Rows are points. To make a cloud, some directions were put in groups of two or more. Within a group, all points are equally far from the middle, so they leave a hole (a ring in 2 directions, a hollow ball in 3). The other directions are filled evenly. Then the cloud was stretched, turned, moved and blurred a little. Count the holes, and give their numbers of directions, smallest first.

Cloud (14 x 2)
-.09 -.12
.20 .09
.28 .65
.01 -.43
-.22 -.29
.39 -.20
.28 -.34
-.24 .41
-.36 .62
-.07 .77
-.18 -.16
.66 .30
.53 .73
.46 .77
Holes: 0

Cloud (20 x 3)
.12 .38 -.49
.59 -.11 .42
-.59 .63 -.66
-.30 .58 .53
.06 -.57 .57
-.17 .18 -.41
.04 -.54 .31
.19 -.06 .45
.06 .65 .52
-.27 .66 -.53
.11 .72 .35
.18 .05 .09
.50 -.23 -.57
.38 -.20 -.13
.46 .09 -.18
-.16 .42 -.69
-.81 .19 -.36
.04 .47 -.17
-.19 -.57 -.01
-.78 .10 -.08
Holes: 0

Cloud (22 x 3)
-.43 -.40 .38
.41 -.47 .00
-.68 .30 -.39
-.14 .54 .35
-.62 -.21 .07
-.76 .03 -.36
-.35 .36 .52
-.51 .22 .33
.37 .46 -.32
.52 .32 -.19
-.14 -.61 .04
.47 -.54 .47
.43 -.23 -.63
-.42 .30 .46
.52 -.42 .13
-.35 -.51 .21
-.25 .56 -.06
-.76 .11 -.39
-.11 .49 .71
.09 -.64 .40
.60 .20 -.11
-.26 .52 .12
Holes: 1 (2)

Cloud (26 x 4)
.20 -.64 .12 .30
.51 .17 -.26 -.54
-.26 -.45 -.26 .57
-.32 .00 .92 .34
.57 -.06 .52 -.30
-.54 -.38 -.24 -.08
-.65 .14 .35 -.68
.19 .09 .57 -.57
.22 .78 .10 .05
.02 .30 .55 -.08
-.08 -.51 -.23 -.36
-.43 .33 -.38 -.31
-.50 .14 -.43 -.46
.29 -.44 .38 .61
.35 .29 .45 -.78
-.37 -.25 .21 .39
.28 .92 .03 -.25
-.71 .21 .24 -.69
.14 -.34 -.17 .59
.47 -.42 .30 -.34
-.20 -.34 .71 .30
.01 .18 -.74 .03
.12 -.14 -.40 .26
-.40 .19 -.76 .61
.21 -.02 -.50 .10
-.29 .01 -.35 .80
Holes: 0

Cloud (26 x 4)
.42 -.46 .07 -.35
-.09 .54 -.56 -.24
.06 .12 .02 .30
.90 .14 -.29 .45
.46 -.21 .09 -.20
.28 -.04 -.57 .73
.06 .25 -.42 -.32
-.36 .28 -.16 -.05
-.02 .63 .27 .18
.07 .51 .33 .59
.28 -.11 .21 .73
.84 .08 .31 .26
.78 .47 -.27 .02
.53 -.68 -.40 .27
.71 .37 -.52 .75
.91 .20 -.43 .43
.45 -.56 -.39 .34
.00 -.05 -.01 -.17
.38 .50 .16 -.27
.25 -.50 .68 -.20
-.08 -.25 .47 -.57
.46 .30 -.63 .39
.32 -.46 -.43 -.32
.32 .04 .39 .02
-.28 .60 -.65 -.04
.58 .71 .30 .14
Holes: 0

Cloud (53 x 6)
-.52 -.55 -.32 -.19 -.39 -.13
.27 .06 -.52 -.19 -.62 -.68
.66 -.26 .28 .17 -.20 .05
.01 .32 -.43 .10 -.03 -.24
-.57 -.08 -.16 .00 -.17 -.23
-.13 .07 -.58 -.20 -.18 .22
.69 -.29 .24 .05 -.15 .02
.38 .25 .16 .17 -.94 -.41
.06 .22 -.24 .55 -.25 -.05
.04 -.11 .47 -.34 .30 .18
-.62 -.10 -.03 .16 -.29 -.23
-.08 .07 .14 -.52 -.65 .12
.03 -.66 .10 -.48 -.45 .02
-.14 .34 .18 .53 .22 .29
-.52 -.26 .09 .19 -.19 -.46
.20 -.49 .61 .19 .13 .19
.04 -.17 .51 -.41 .11 -.12
.02 .32 .17 .37 -.24 .28
-.53 -.48 -.18 .11 -.10 -.04
.12 .68 .60 .34 .09 -.31
-.06 .06 -.07 -.53 -.22 .19
.55 -.52 -.13 -.25 -.58 .05
.12 .04 -.52 .21 -.55 -.59
.18 .11 -.09 .40 -.70 .23
-.07 .52 .33 .23 -.51 -.29
-.50 -.01 -.22 -.28 -.31 -.38
.02 .13 .28 -.20 -.32 .40
.62 -.32 .01 -.19 .03 -.29
.60 .10 -.07 -.36 -.68 -.51
-.43 .20 -.39 .11 -.47 -.12
-.58 -.11 .02 .26 -.54 .18
.53 -.01 -.29 -.34 -.56 -.20
.29 .15 -.21 -.43 -.65 .18
.17 -.33 .37 -.43 .01 -.59
.27 -.08 -.63 -.14 -.51 -.29
.74 .10 .13 -.10 -.13 -.10
.37 .16 .10 .30 -.21 .53
.10 -.48 -.21 -.04 -.06 -.57
.59 .35 .34 .16 -.34 -.30
.00 -.42 .07 -.21 .30 -.47
-.27 -.32 .45 .04 -.51 .16
.01 .26 .35 -.49 .24 -.29
.45 -.26 -.48 -.36 -.76 -.24
-.16 .29 -.31 .39 -.18 -.01
.32 -.13 -.12 .46 .40 -.56
-.35 .04 .20 -.05 .36 -.71
.29 -.46 .38 -.35 -.32 -.40
.27 .31 -.36 .04 .13 -.41
.13 -.45 -.27 .25 .02 -.46
-.21 -.66 -.24 .30 -.30 -.23
-.16 .17 -.40 -.18 .03 .07
-.02 -.36 .31 .41 -.61 -.64
.40 .33 -.26 -.14 .20 -.32
Holes: 2 (2, 2)

Cloud (49 x 6)
-.22 .33 -.40 -.26 -.42 -.29
.14 .26 .32 -.29 .59 .58
.17 .27 -.15 .02 -.76 .24
-.53 .15 -.37 -.31 -.50 .34
-.37 -.09 -.74 -.08 .00 .04
.38 .00 -.80 -.26 .13 .45
-.28 -.18 -.25 -.61 .43 .41
-.21 .00 .01 .46 .05 .48
.23 .19 .46 -.37 -.45 .38
-.23 .23 -.91 -.14 -.19 .23
-.19 -.12 -.23 .03 -.68 .27
.13 .23 .65 -.17 .35 .15
-.12 -.04 .66 -.28 .14 .28
.31 .41 -.24 -.11 -.35 .75
-.13 -.20 -.35 .26 .42 .50
.39 -.13 .38 -.51 -.23 .49
-.31 .38 .21 -.16 -.55 .04
.13 -.59 .18 -.21 .20 .65
.14 -.32 -.41 .05 -.45 .15
.56 -.37 -.10 -.04 .54 .50
-.07 .73 -.33 .08 -.07 .12
.07 -.06 -.24 .48 .15 .57
.16 .15 -.59 .09 .47 .60
.01 .42 .13 -.26 .05 -.38
-.01 .09 -.71 .22 .23 .18
-.13 .48 .41 -.08 .26 .16
.14 -.22 -.58 -.39 .52 .69
.21 .58 -.34 -.36 -.41 .29
.24 .09 -.77 -.49 -.05 .19
-.34 -.22 -.18 .20 -.41 .08
-.17 -.16 -.08 -.33 -.12 .94
.08 .55 -.09 -.49 .33 .52
-.22 .20 -.49 .09 -.59 -.08
-.17 .19 -.57 -.28 .46 .75
-.27 .44 -.14 -.43 .26 -.03
-.41 -.07 -.37 -.24 -.47 .58
.14 -.09 -.28 -.67 -.26 .63
-.30 -.14 -.21 -.48 .40 .03
.58 .06 .48 .14 .46 .43
.06 .71 .28 -.01 .00 .14
.04 -.51 -.33 -.51 .00 .22
.38 .40 -.48 .09 -.26 -.04
.09 .40 .07 -.42 .56 .18
.09 -.13 .70 -.23 -.19 .17
.32 .27 -.19 -.60 .52 .44
-.48 -.11 -.11 -.55 -.17 .36
.14 .67 .07 -.38 .00 .48
.34 -.38 .08 .08 .07 .86
.07 -.12 -.01 -.16 .71 .06
Holes: 1 (6)

Cloud (72 x 8)
-.24 -.63 .10 .20 .22 .18 -.07 -.76
.19 .32 -.50 -.43 -.60 -.26 -.52 -.05
-.31 -.70 .22 -.13 -.31 .25 -.09 -.40
-.19 .35 -.44 -.19 -.35 .16 .02 -.49
-.51 -.12 .02 .45 -.22 -.37 -.16 -.69
.51 -.58 .34 .71 .14 .37 .34 .35
.64 -.25 -.21 .13 -.33 -.02 -.43 -.51
-.51 -.78 -.28 -.19 -.33 .39 .33 .62
.43 .11 .36 .48 -.40 .57 -.68 -.45
.22 .17 -.63 -.18 -.24 -.16 .11 -.49
-.12 .33 -.43 -.06 .04 .19 .37 .40
-.26 -.39 .10 .15 -.22 -.71 .04 .03
.47 -.02 .35 .26 .24 .62 .49 -.18
.00 .30 -.55 .48 -.12 -.38 -.09 -.31
.39 -.25 -.35 .57 .28 .22 .21 .34
.59 -.46 -.55 .24 .09 -.44 -.04 .38
.00 -.59 .06 .24 .26 -.71 -.02 .00
.28 .43 -.36 .12 -.14 -.48 -.60 .25
.08 .28 -.59 .13 .70 -.33 .03 .16
.33 -.51 -.21 -.48 -.39 -.48 -.18 .44
.55 -.39 -.25 .54 -.15 .22 -.20 .05
-.48 -.21 -.62 .39 -.23 -.48 -.65 .24
.33 -.21 -.10 -.41 -.71 .00 .03 .33
.44 -.41 -.10 .74 -.13 .56 .07 -.05
-.10 .17 -.63 .32 .44 -.14 -.54 .20
-.27 -.58 -.34 .81 .11 .04 .23 .36
.16 -.61 -.20 .54 .23 .50 -.01 .03
-.39 -.22 .19 -.10 .33 -.40 -.22 -.66
.49 -.47 -.18 .15 -.63 -.22 -.35 .58
-.22 -.64 -.74 .23 -.30 -.40 -.42 -.32
.30 .15 .09 .32 -.34 -.28 -.65 .56
-.40 .09 -.08 .55 .71 -.36 .40 -.01
-.47 .07 -.58 .63 -.49 -.48 -.03 .03
.20 -.60 -.15 -.52 .02 -.59 -.37 .10
-.46 -.47 -.45 -.32 .23 -.47 .51 .28
.55 .00 .10 .29 .12 .30 .09 -.14
.22 -.75 -.38 -.25 -.39 -.41 .15 .01
-.03 -.81 -.11 .24 -.18 .18 -.23 -.58
-.07 -.35 -.43 .94 .16 .27 .41 .45
.75 -.30 .26 .47 .07 .02 -.78 -.19
-.13 .16 -.02 -.12 -.87 .17 -.49 .54
.29 -.59 -.38 .01 .35 -.42 .46 -.18
.19 -.53 -.47 .15 -.13 .34 -.02 -.27
-.17 .29 -.52 .68 -.54 -.57 -.24 -.22
-.62 -.45 .08 -.11 -.49 .31 -.60 -.48
-.17 -.69 -.16 .23 .27 .17 -.12 .24
-.40 -.46 .00 -.12 -.30 -.38 -.20 -.04
-.06 .06 -.72 -.02 -.14 .38 -.25 .37
.45 .12 .24 .31 -.11 .35 -.14 .26
.31 -.10 .31 -.17 -.52 .21 -.73 -.25
-.54 -.30 .36 .41 -.77 .14 -.09 -.33
-.31 -.66 .17 .33 .13 .22 .22 -.55
-.30 -.67 -.16 .76 .16 -.12 .35 .59
.17 .24 .52 .08 .06 .18 -.09 .46
.19 -.45 .15 -.42 -.44 -.52 .26 -.44
.46 .10 .40 -.04 -.08 -.31 -.18 -.61
.05 -.61 -.44 .12 -.09 .14 .42 -.30
.09 .36 -.22 .28 -.44 -.09 -.03 -.10
-.43 -.37 -.38 -.18 .55 -.09 .45 .35
.37 -.42 .39 .14 -.31 -.06 -.59 -.44
-.46 -.43 -.48 .49 -.11 -.38 .21 .05
-.76 -.33 -.43 -.13 -.61 .19 .06 -.52
.16 .14 -.60 .60 -.63 .11 -.39 .32
.26 .05 -.36 -.30 -.59 .41 -.14 .19
-.63 -.49 -.07 .37 -.19 .34 .38 -.18
-.46 -.09 -.25 .45 -.60 -.51 -.59 .23
-.29 -.23 .41 .39 -.79 .21 -.88 -.41
.48 .14 -.36 -.12 -.64 -.30 -.55 -.67
-.30 -.55 -.15 -.05 -.40 -.58 -.30 -.11
-.11 -.83 -.19 -.26 -.34 .44 .52 .77
.14 -.25 .25 .24 -.88 -.54 .13 -.40
.36 -.18 -.47 -.28 -.43 -.05 .55 .12
Holes: 1 (3)

Cloud (91 x 9)
.11 .37 .36 .50 -.04 .00 .75 -.27 .02
.06 .11 .69 .03 .12 .12 -.70 .13 .12
.20 .38 .03 -.07 -.27 -.49 .02 .14 -.72
-.57 .54 .29 -.09 .13 .06 -.16 .10 -.21
.14 -.38 -.07 .30 -.13 .55 -.26 .33 -.26
.25 -.25 -.02 .17 -.24 -.25 .31 .52 -.10
-.68 .00 .03 .03 -.22 -.01 .17 -.51 -.27
-.02 -.10 .18 .47 -.34 -.25 -.25 -.27 .64
-.50 .07 .94 .31 -.27 -.05 .04 .12 .16
.37 .53 .38 .26 -.11 -.23 .64 .21 -.01
-.49 -.28 .22 -.32 .00 -.31 -.04 -.40 .18
-.17 -.24 .10 -.20 -.28 -.01 -.55 .45 -.20
-.32 -.17 .37 .63 -.71 -.11 .06 .09 -.15
-.08 -.35 .15 .09 .21 .32 .03 .55 -.29
-.48 .02 .53 .58 -.45 -.02 .24 .32 -.22
.14 .15 .40 .31 -.39 -.28 .41 .18 -.70
-.50 -.01 .64 .33 -.38 .01 .29 .32 -.34
-.30 .39 .60 .30 -.34 .30 -.15 -.68 .10
-.28 .39 .27 -.21 .35 -.07 .33 .06 .26
.21 .29 -.15 .01 -.23 -.71 -.34 .10 -.19
.40 .63 .27 -.10 .09 .11 .32 -.29 -.08
.17 -.16 .04 .42 -.62 -.33 .16 .31 -.02
-.13 -.46 .74 -.01 -.31 .08 -.40 -.28 .41
-.04 .53 .45 .09 .23 .00 -.55 .37 .02
-.11 -.07 .47 .01 -.11 -.47 -.07 -.29 .71
.01 -.39 .61 .04 .10 -.10 -.39 -.49 .14
-.40 .01 .46 .26 -.11 -.49 -.28 -.30 -.48
-.05 .15 -.07 .22 .00 -.14 -.09 -.33 -.93
-.28 .27 -.21 .17 -.39 .33 -.50 -.38 .20
.05 .18 -.04 -.11 .12 -.28 -.25 .52 .28
.40 .22 .01 -.05 -.11 .41 -.08 -.34 .28
.31 .66 -.10 .62 -.07 .14 -.47 -.12 -.50
.44 .34 .32 .00 .02 -.36 .40 .17 .24
-.34 -.03 .50 .27 .15 .38 .05 .48 -.42
.06 .26 .47 .52 -.19 .10 .71 .05 .14
-.34 -.27 .11 -.38 .09 -.20 -.50 .04 -.12
.32 .06 .12 .38 -.64 -.16 .24 -.10 -.61
.17 .15 -.45 .27 .03 -.60 -.07 .12 -.48
-.42 .31 .40 .63 -.18 -.55 -.22 -.41 .08
.42 .13 .34 .44 -.12 .25 .41 .61 -.22
.00 .34 .25 .46 .33 -.35 -.01 .56 .30
.04 .53 .01 .51 .47 -.27 .18 .64 -.18
.21 .42 .34 .09 .07 .65 -.28 -.21 -.14
.24 .54 .03 .64 .09 .43 .16 .21 .03
-.23 -.39 .10 .35 -.05 .52 .30 -.26 .17
-.10 -.43 .03 .65 .26 .23 -.43 -.27 .02
.28 .39 .60 .20 -.44 .38 -.23 .01 -.35
.33 .26 .26 .27 .29 -.12 -.21 .77 -.24
-.44 -.39 .25 .31 .00 .48 -.50 -.31 .39
-.12 .58 .38 .11 -.66 .17 .05 -.35 .07
.05 -.32 -.33 .38 .42 .18 -.31 .05 -.42
.05 .06 .25 .20 -.30 .15 .05 .19 .66
-.19 -.33 .14 -.03 .12 .62 -.39 .13 -.11
-.49 .60 -.24 .18 -.08 -.04 -.32 .00 -.11
-.23 .15 .30 .58 .12 .46 .05 -.10 .46
-.49 -.06 .29 -.19 -.32 -.46 -.16 -.65 .04
.42 .01 .16 .26 .03 .19 .63 .44 -.28
-.30 -.15 -.22 .49 .19 -.16 -.08 .47 .25
-.31 -.16 .37 -.49 .01 -.03 .16 -.32 .29
.12 .15 .55 .42 -.29 .52 -.22 .09 -.49
.21 .07 .15 .20 -.19 .10 .46 -.23 .48
-.52 .05 -.12 -.01 .18 -.24 -.50 -.08 .40
-.12 .64 .14 .38 .32 .24 -.34 .11 .16
-.35 -.21 .31 .22 -.62 .33 -.71 -.17 -.17
-.01 .58 -.18 -.11 -.24 .09 -.08 -.36 -.49
.57 -.12 .08 .16 -.04 -.42 -.40 .02 -.13
-.06 -.30 .07 .43 .20 .26 .19 -.63 .10
-.32 .61 .28 .57 .20 -.45 -.26 -.29 .08
.08 .06 -.18 .38 -.30 -.26 .41 -.17 -.73
-.20 -.30 .42 -.08 -.58 .35 -.53 -.51 .39
.16 .13 -.13 .89 -.21 .01 -.23 -.36 -.63
-.28 .18 -.05 .57 -.22 -.73 .01 .34 -.19
-.40 .13 .01 .46 -.33 .01 .55 -.39 -.35
.44 .47 -.06 .57 .40 .36 -.20 .05 -.58
-.55 -.31 .23 -.34 -.45 .06 -.14 .08 -.12
-.55 -.45 -.01 .16 .09 -.04 .09 .25 .01
-.35 .04 .70 .34 -.17 .51 .28 -.18 .18
.30 .17 .24 -.04 .46 .22 -.06 -.33 -.53
-.23 .27 .68 .31 -.25 .03 .63 -.24 .20
-.42 .32 .62 -.22 -.37 -.49 -.37 -.06 -.14
.14 .61 .01 .84 -.01 -.38 -.38 .09 -.27
-.51 -.03 -.19 .12 .33 -.25 -.21 -.17 .35
-.48 .20 .81 .06 .03 .08 -.38 .24 .16
.09 .72 .24 -.06 -.29 .26 .30 .03 -.23
.37 -.06 -.03 .17 -.52 -.07 .04 .46 .07
-.57 .02 .26 .63 -.64 -.06 .01 .16 .11
.34 -.10 -.27 .23 .24 -.04 .51 .10 -.28
-.07 -.17 .28 .15 .31 .21 .50 .36 -.42
-.33 -.18 .42 .16 .13 .62 .30 -.02 -.06
-.42 -.32 -.24 .67 -.18 .34 -.29 -.18 -.30
.34 .70 .28 .32 -.21 -.49 .33 -.13 -.21
Holes: 3 (2, 3, 4)
